Each point is reached from the start by the listed moves, each made once or not at all, plus a little noise. Say if it took an odd or an even number of moves. Then give how often each move was made.
(in the rows, 128 means zero)

Moves:
(1): [192  92 127 107 143]
(2): [155 172 100  98 122]
(3): [117 167 187  95 103]
Start: [ 98 116 144 140 148]
Points:
[ 87 159 204 104 123] => odd (0, 0, 1)
[127 156 117 110 139] => odd (0, 1, 0)
[193 125 115  89 160] => even (1, 1, 0)

Moves:
(1): [131 125 135  85 138 131 105 113 146 141]
(2): [129 152 119 133 121 138 121 121 142  96]
(3): [103 109 149 156 112 171 102 129 141 135]
(4): [162 122 125 141 114 131 116 122 137 140]
(5): [135 112 124 142 169 138 141  84 116 126]
(6): [138 140  93 115 123 165 142 135 119 141]
(7): [125 135 148 116 121 140 155 141 127 113]
(8): [136  96 119 127 175 109 107 163 137 115]
Start: [154 168 145 136 135 123  98 146 120 145]
Points:
[177 152 132 156 133 210  73 188 155 117] => even (0, 1, 1, 1, 0, 1, 1, 1)
[190 103 123 135 198 200  44 125 147 175] => even (1, 0, 1, 1, 1, 1, 0, 1)
[181 115 150 152 197 173  22 110 172 130] => even (1, 1, 1, 1, 1, 0, 0, 1)
[209 178 102 114 159 187  83  82 138 149] => odd (1, 1, 0, 1, 1, 1, 0, 0)
[175 132 154 139 155 163   7 153 183 132] => odd (1, 1, 1, 1, 0, 0, 0, 1)
[137 161 182 127 156 203  81  94 152 116] => odd (1, 1, 1, 0, 1, 0, 1, 0)

Moves:
(1): [168 111 117 113 147 135 124 114 141 136 102 127 163 112  78]
(2): [147 142 197  87 146  94 130 158 156 172 129 119 168 130 119]
(3): [115 139 110 136 136  97  95 134 120 106 141 147 121 137 135]
(4): [111 108 123 124 122 114 115 107 123 171 138 135 115 115 152]
(5): [120 146 105 165 126 112 121 177 121 128 130 116 165 114 136]
(6): [118 115 151 130 101 135 140 121 180 141 128 155 115 109 144]
(7): [134 117 117 156 135 123 118 101 126 166 121 126 101  96 133]
(8): [195  94 145  72 144 159  92 129 121 120 161 104 175 108 121]
(9): [135  94 111 140 168 134 145 170 125 116 122 155 128  98 152]
(10): [107 122 112 123 147 154 128 124 144 120 102 126 122 164 114]
(11): [ 98 137 104 131 104 153 130 143 164 101 151  76 125 116 135]
(12): [156 123  83 137 130 124 128 122 195 112 142 128 146 113 134]
Start: [134 121 124 110 107 142 127 135 123 121 125 142 138 119 155]
Points:
[ 92  77  58 151 147 195 138 166 168 120 107 116 104  83 176] => even (0, 0, 0, 0, 0, 0, 1, 0, 1, 1, 1, 0)
[202  95 101  85 118 127  66 176 232 194 201  48 237  17 191] => odd (0, 1, 0, 1, 1, 0, 1, 1, 0, 0, 1, 1)
[124  26  70 122 130 200  92 181 204 157 153 110 159  13 221] => even (0, 0, 0, 1, 1, 1, 1, 1, 1, 1, 1, 0)
[121 114 201  64 118 144 141 154 213 172 101 155 157 136 154] => odd (0, 1, 0, 0, 0, 1, 0, 0, 0, 1, 0, 0)
